Every row gives one point. The last column is the point's height on a tilted bowl or saddle (a function of degree 2), plus a little noise. Along how many of its main directions does it bend up, bend down or stay straight?
In the rows, zero is written as 128.

Points:
[[ 60  86 110]
 [ 31  73  73]
 [157 180  64]
 [122 119 138]
 [118 150 140]
 [185 106 100]
 [ 94 147 157]
 [126 163 120]
 [171 159  79]
 [129 184  90]
 [153 192  45]]
Directions: 0 up, 1 down, 1 straight

Points (16 x 4):
[[ 60  73 119 195]
 [136 143  37 120]
 [128 194 156 140]
 [107 114 125 140]
 [ 77 141 166 127]
 [ 86  98 136 146]
 [110 111 188 155]
 [101 116 122 133]
 [162 101 152 154]
 [ 21 129 100 151]
 [ 85 153 153 117]
 [104 231 148  70]
 [ 85 120 139 129]
 [ 70 195 102   7]
 [147 220 157 159]
 [129 104  69 182]]
Directions: 1 up, 1 down, 1 straight

Points:
[[ 77 186 114 148]
 [119 174 147 151]
 [163 123 131 168]
 [ 97  86 184 167]
 [178 134 105 182]
 [ 45 192 180 175]
 [152 110 121 164]
 [104 186 125 151]
 [ 23 174 113 140]
 [ 93 146 139 136]
 [160  87 105 179]
 [194 138 123 192]
 [209  98 121 221]
 [ 75 132  63 125]
 [ 69 129 193 160]]
Directions: 2 up, 0 down, 1 straight

Points, 16 rows:
[[115 118  22 185]
 [ 97 173 135 154]
 [209  61 190 223]
 [154 131 205 186]
 [ 87  72 135 164]
 [142 125  60 150]
 [129 171 183 172]
 [ 62 108 165 172]
 [ 63  84 127 167]
 [ 80  63 149 176]
 [131 134  61 149]
 [123  97 124 142]
 [113 109 142 144]
 [112 172 161 160]
 [178  90 106 152]
 [160 169 167 162]]
Directions: 3 up, 0 down, 0 straight

Points:
[[177 185 151  91]
 [ 63 219 147 119]
 [249 158 186   7]
 [146 110 132 121]
 [115 177  83 143]
 [142  94 125 121]
 [ 72 125  96 149]
 [118 101  35 138]
 [ 86  93 177 117]
 [152 184 125 117]
 [138 146 157 118]
 [202 176 104  91]
 [123 160  87 143]
 [170 110 129 109]
 [145 146 109 131]
 [154 107 128 117]
 [108 121 130 137]
 [138  94 134 118]]
Directions: 0 up, 3 down, 0 straight

Points, 24 rows:
[[107 212 123   9 212]
 [ 81 118 112 118 132]
 [134 121 102 226 186]
 [147 205 193 114 170]
 [167  54 181 141 219]
 [163 140 129 132 132]
 [193 155 164 169 149]
 [ 93 148 119 181 146]
 [ 88 194 161 130 121]
 [141 138 136 175 130]
 [108 120 153 181 140]
 [ 66 108  26 102 214]
 [138 108 123  89 157]
 [176 177 123 209 176]
 [110 209 113 171 175]
 [113 103 217 123 182]
 [112 133 149 103 129]
 [134 141 152  60 169]
 [157  87  99 143 155]
 [163  88 131 103 171]
 [124 160 125  70 146]
 [ 11 149  91 102 142]
 [ 48 113 103 170 170]
 [110 156 123  82 133]]
Directions: 3 up, 0 down, 1 straight

Points (22 x 5):
[[ 65 200 138 190 124]
 [124 116 118  85 182]
 [ 98  92 174 170 145]
 [137 158 156 175  90]
 [ 68 164 173 136 161]
 [178 163 153  59 100]
 [117 133 108 113 153]
 [137 146  20 105 191]
 [149 136 182 129 104]
 [209  72 123 150  73]
 [141  98 106 150 112]
 [247 120 148  96  35]
 [103 138 132 147 130]
 [121  96  82 196  75]
 [188 157 197  98  50]
 [128 146  81 130 135]
 [108 146 154 183 108]
 [139 183 137  87 122]
 [112 155  98 125 142]
 [196  57 113 205  44]
 [ 92 202 154 120 134]
 [206  62 191  61 135]]
Directions: 2 up, 1 down, 1 straight
